Each row is a point. Each copy is the shape, with its points in the same order, stretched, turned, moved and blurred by noise. Say if it was mirrored as well.

Shape (9 x 3):
[[-12   3  17]
 [ 21   8 -32]
 [-24  14  18]
 [-19  -3 -32]
 [-42 -32  18]
 [  6  19  42]
 [ 22   7 -25]
 [-30  -1  -4]
 [ 20  27 -16]]
Copy 1 (9 x 3):
[[ 20  -9  18]
 [-20  52 -27]
 [  9 -28  29]
 [-38  -9 -31]
 [  4 -60 -18]
 [ 47  18  52]
 [-15  53 -22]
 [-15 -31  -5]
 [ -8  52  14]]
Copy 1 is: only turned
Copy 2, 9 rows:
[[ 12 -24  -8]
 [-37  20  -1]
 [ 28 -11 -14]
 [-15  29   9]
 [  5 -22  39]
 [ 32 -40 -24]
 [-38   7  -2]
 [  7   8   3]
 [-22  13 -29]]
Copy 2 is: only turned
Copy 3, 9 rows:
[[ -7   7  15]
 [ 31  -7 -11]
 [ -7  18  16]
 [  9  12 -29]
 [-34  13 -11]
 [ -6  -2  43]
 [ 26  -7  -4]
 [ -8  16 -11]
 [ 31   3  10]]
Copy 3 is: only turned
Copy 4, 9 rows:
[[ 10  10   9]
 [-27 -46 -29]
 [ 16   2  16]
 [  8 -43 -36]
 [ 37  29 -13]
 [ -1  30  39]
 [-24 -37 -25]
 [ 20 -14 -11]
 [-25 -39  -5]]
Copy 4 is: only turned

Shape, 12 rows:
[[-50  23 -37  22   6   6]
 [-54 -28  24  -6  20   1]
 [ 29  28   3  34 -23  25]
 [ 29  20   8  24  19  12]
 [ 10 -10  -8   4  19  24]
 [ 25   8 -19   9  -5   3]
 [-29  23  18 -58 -18 -22]
 [ -5  14  -4  35  -6  -2]
 [ -6  16  19  28  -9  22]
 [ 24  19   5 -24  -4  13]
 [ 16  31  18   4  10  19]
 [  2 -20 -23  34  23   4]]
Copy 1 (12 x 6):
[[ -9 -16  -4 -18 -27  50]
 [ 19 -57  -1  28 -32  33]
 [-16  28  32 -19  -3   4]
 [ 10   5   6 -20  -7  -6]
 [  7 -12  -1   8  11  12]
 [-26  12   4  -5   5   1]
 [-59 -42  25 -13 -25 -11]
 [ -6   9  11 -10 -26  15]
 [  3  -3  29  -7 -20  17]
 [-33  -8  16 -15   7 -15]
 [ -1  -8  20 -27 -10  -5]
 [ 15   2 -19  15  -6  25]]
Copy 1 is: mirrored
Copy 2 (12 x 6):
[[  8  60  -1  22  29 -28]
 [ 59  -3 -29   8 -20 -58]
 [-55   2  -8  55  16 -10]
 [-28 -29 -27  50  32 -13]
 [  6  -2 -42  35  13  -4]
 [-27   3 -18  13  22   8]
 [ 22 -39  41 -30 -28  -3]
 [-24  16 -11  26  21 -32]
 [-19   1 -11  52   2 -38]
 [-14 -35  -1  21   1  15]
 [-19 -36  -7  52  14 -11]
 [  3  25 -53  21  31 -23]]
Copy 2 is: mirrored

Shape, 13 rows:
[[ 16   5  -1 -20   8 -17  -4   2 -16]
 [-11 -16 -12 -11  -7   2  23 -11  -5]
 [-16   8  14   5 -22  -3  19  -4  23]
 [ -1  22  -9  -8  20  -5 -10   8  -6]
 [-20  15   6  -5 -20  12  31  -4  -1]
 [-23 -14  12 -10 -19  16  16  -4   1]
 [ -9   7  15  27   2 -35  -1  20 -27]
 [ 25  15  -7  12  11  -3 -21  12 -21]
 [  1  30   7 -13 -32   7   1  -5  14]
 [ -4  24 -19   5 -19 -30 -34   8 -19]
 [  4 -15 -16 -13   5   1  14  19  -1]
 [-21   5  21   9 -12 -18 -11  21 -12]
 [-21 -29   6   0   3  -2  11 -11   2]]
Copy 1, 13 rows:
[[ -7 -14  15   3   1  23 -12  -8 -35]
 [  6  22   7  13  27   6  -2  -2   6]
 [ -7  33 -10   3   4   7  22  18  12]
 [ 21 -32  -1   3 -18  21  -1 -21 -11]
 [ 16  14   2  25  19  14   6  24  14]
 [ 17  24  22  11  39  11  13  17   8]
 [  3  -8 -22   4  40  21  42   0 -40]
 [-10 -41 -11  -4  -7  11  11 -23 -17]
 [-15  -8  10  19 -23  14   7  17  11]
 [ -7 -32  -2  23  -7  33  37 -26 -18]
 [ 13   9  16   2   7 -15  -3 -20 -18]
 [ 16  -2   7   3  24  23  45   4 -24]
 [ 12  37   2  -7  37  11  15   1   1]]
Copy 1 is: only turned
Copy 2, 13 rows:
[[  0  28 -11 -17  -2  -4 -12 -21 -15]
 [ 25  -4 -40   8 -19  -2 -17   5  10]
 [-19 -24 -23   7 -31   4   7  30   7]
 [ -4  13  20   4   4   1  -6 -27  -9]
 [ -1 -20 -28   6 -22  24 -18   7  21]
 [ 18 -22 -26 -11 -23   1 -13   7   8]
 [  0 -20  -8   4 -14  16  35 -30 -29]
 [ -4  14  10 -10  36   5  10 -22 -11]
 [-29  -3   0  -9  -3   4 -30  26  -5]
 [-11 -12  10  11  22 -11 -14 -16 -60]
 [ 35  19  -9  11 -13  -1  -2   4   3]
 [  8 -29   6  -7 -21   5  20 -17 -37]
 [ 28 -18 -39  -3 -20 -15   9  -3   3]]
Copy 2 is: mirrored
Copy 3, 13 rows:
[[ 13   7   4  19   4 -35  -3  -5   4]
 [ -3  -9 -16   7  10   3  -6  -7  25]
 [  2  10   8   3 -17   8 -26 -10   7]
 [  7  20  -5  16   4 -21  -3   6 -15]
 [ -4  -5  -4  20 -10   3 -32   0   3]
 [ -3 -11  -5   9  -5  16 -10   9  20]
 [-13 -16 -14  19 -44 -30   9 -14 -41]
 [  1  -1  10   7   2 -42  -5   2 -33]
 [ 14  18  32  12   5  -1 -39  -4   0]
 [ -3   7  10  20   4 -11  12 -22 -35]
 [-17   4 -13   8  13 -14   8   3  20]
 [-10  -5  -2  19 -32  -7   9   0 -24]
 [  0  -8 -22  -2  -9  11   7  -2  22]]
Copy 3 is: mirrored
Copy 4 (13 x 9):
[[-11 -17  -3  16  17   5  -2 -11  -4]
 [ 22  14  10 -10   7   7  -2  -1 -14]
 [ 20  21  -9 -20  -8 -10  -9  26   7]
 [-12 -22 -15   4  -6   6  -2 -18 -14]
 [ 14  23   1 -22 -11   0 -23  12  -9]
 [  9  20  -3 -28   1   3  -6  23 -20]
 [-34   7  -1  28 -21  12  13  10   5]
 [-27 -27  10  16  -8 -17  15  -6  -9]
 [ 10 -10  -7 -20   0 -23 -27  32   5]
 [-21 -46  -4  23 -12   0  -4  31   7]
 [ 12   1  -7  10   6   5   5 -16 -31]
 [-30  -1 -19   7 -16   9   2  31  -7]
 [ 11  20   0 -15   4  11  16   7 -10]]
Copy 4 is: mirrored

Shape:
[[ -7   2  -1  51   6  -3   0   2   0   7  -9]
 [-16   6  11  14  -7  10 -23  11  -8 -27 -11]
 [-16  11  13   0   6   8  -8  -8  -1  24 -12]
 [ -9  -8   3  -1 -13 -13 -32  -4  31  16 -10]
 [-11  -9  25  -3  44 -10   4  -7  -5 -13  -8]
 [ 39   3  12   1  -3  -9  -4  -9  40   2   0]
 [-14 -16  -5  -9 -10 -16 -20  -8  -3   1  -4]
 [  7  -8  19   0 -10  13  -6   0  -8  23  -4]
 [ -5  -2  19  -3  25 -27 -26  -4 -11  21  13]
 [-17  11   4  -3   1 -13   1  17  -7 -11  17]
 [ -7 -29  21  -6 -12 -46   5  -9  14  23 -14]
 [  3  14  10  17  -5   5  -4 -16  -6  19 -12]
 [-12  -4  -3  -2 -10   9  -5   0  12  17 -11]
 [ 15   2  10  -5  -3   1   3  -6  33   5 -13]
 [-18   6  13  -9  -3  12  -4  -6   6  -9  21]
 [  8  11  17   0  -5   7 -24  -5  -2  19  21]]
Copy 1, 16 rows:
[[  2  13  26  44  -6 -25 -23   2  26   4  -6]
 [  8   2 -23  13 -16  13 -30   8   6  -9  17]
 [ 11 -21  21   5   0 -18   8   8  22  13   5]
 [ -6 -31  16  17   7  -3 -16  37  -9  15  -6]
 [ 42  23  44 -29  -9 -10   0  15   2  -5  17]
 [ 18 -22  13  -8  20  10  10   9 -18  31 -51]
 [-15  -5  12   2 -16   4  -5  38  -3   2   8]
 [ 12 -23  10   8  -6   0  21   4   2  34   1]
 [ 25  -7  48  -5  24   3  17  29  13  -8  26]
 [ -5   0   4 -11  15  -1   2   0  11 -14  25]
 [ -9  -5  46  -8   3 -18  11  39  -3  60   5]
 [  6 -12  13  15  -7  -4   9   4  30  25 -14]
 [ -9 -25   4  12  -8 -19   5   8   2  13  -6]
 [ 12 -17   9  -9   6  -6   5   9  -7  32 -33]
 [ 11 -13   8 -17 -12   9  -9 -12   1  -5   8]
 [ 19 -34  12   7  13  22  14   3   7   4   3]]
Copy 1 is: only turned
Copy 2:
[[  6 -29   0   0  -3 -21   9 -41  11 -14  12]
 [ -2 -16 -15 -21  -1   6 -19  -1  -4 -21   5]
 [ -7  16  -8  -3  16  10   2  -5  17  -6   9]
 [-18 -16 -14  34   1  -1   2  -3   4 -26   1]
 [-26   0  24  -8 -28  10  -4 -14   6  16  23]
 [-24 -29  -6  32  -5 -26  -2 -20  -9  21  -1]
 [  5  -8  -6  14  -4  15   4  19  -8 -18   3]
 [ 15   0 -33   8   8  18   1 -11  20  14   2]
 [ -6 -18  13  16  -9  15  -3  -8  37   7  21]
 [  5 -16   7  -9   8  11 -21   7  -8 -10  34]
 [-21 -36 -20  39 -14  18  32 -15  -1   6  21]
 [  0  -5 -11  -8  18  -6  13 -14  15   2   0]
 [  3  10 -21  12  11   5   4   0  -3 -15   5]
 [-24  -5 -13  18   3 -15   3 -10 -15  10   3]
 [ -6   1   7   1  19  24 -23  -2 -13  -9  10]
 [  7  -9  -7  13  19  12 -15  -9  25   5   2]]
Copy 2 is: mirrored
Copy 3 (16 x 11):
[[ 16 -17  23  15   9  28  21   3 -35  21 -14]
 [ 20  -4  19 -13 -15  -2  13 -15  -1   0   5]
 [ -9 -22  -6  21  17   0  17   9   2  20   6]
 [ 23  -7  27   7  20   6  -3  14  22  13 -12]
 [  0  -8 -26 -19 -10 -14  -9   2 -24   6  23]
 [  8  -6  30  13   1 -18 -23  26 -10 -17 -12]
 [  5  -1  -5 -10   2  12  -6   3  20  15 -18]
 [-13 -20  13  21   7 -16   5  10   3  19 -16]
 [  8 -18 -18  -8   9  -8  -1  19   0  10 -22]
 [ 22  18  -9   1 -11  -3   9  -7  -6  -2  -7]
 [ 16 -20 -10  20  11  14 -27  11   1  35 -26]
 [-16 -34   3  27   8  11  15  12  -9  14 -10]
 [ -1  -4  14  20  15   3   8   4   7  18  -3]
 [  3  -7  19  18   6 -11 -14  14  -6  -4   4]
 [  2  25  -4   7 -14  -9  18   9   8   5  16]
 [ -5  -8  10  14   4 -19  17  24  12   3 -18]]
Copy 3 is: only turned
Copy 4 (16 x 11):
[[-22  -4 -18  29  16  -6 -13  15  -6 -12 -45]
 [ 24 -14   0  -7  27  24 -18  13 -21 -13 -21]
 [ -7  -6   4   8  16 -12  -4 -16 -18  -9  -1]
 [ -4 -29 -38  -1  -8   5 -15 -15 -38  20  -7]
 [ 15 -21   6  -4  27 -43  20  13  13  -4  -5]
 [ -8  13 -22   2 -44  -9   8  16 -34  21 -14]
 [ -5 -33 -15  -9  15   9 -11   5  -5  16   2]
 [-18   1  17  -9  -6  -3   3 -12  -7   7 -10]
 [-26 -18 -24 -20  13 -33   5 -13  -5  -9  -1]
 [  9  -1 -18 -22  13  -1 -13   5  20 -13   1]
 [-28 -42 -16  -6 -30 -29 -15   3   9  16  -4]
 [-28   4   9  19   0  -1  -6   5 -25 -14 -17]
 [  1 -10  -7   5   8   5  -8 -12  -9  17  -3]
 [  6   6  -6   5 -22  -9   0   7 -23  18  -5]
 [  9  -9  -9 -10  -1  10  16  -3   5   2   0]
 [-24   5 -11 -16 -11   3  10 -14 -22  -2  -7]]
Copy 4 is: mirrored
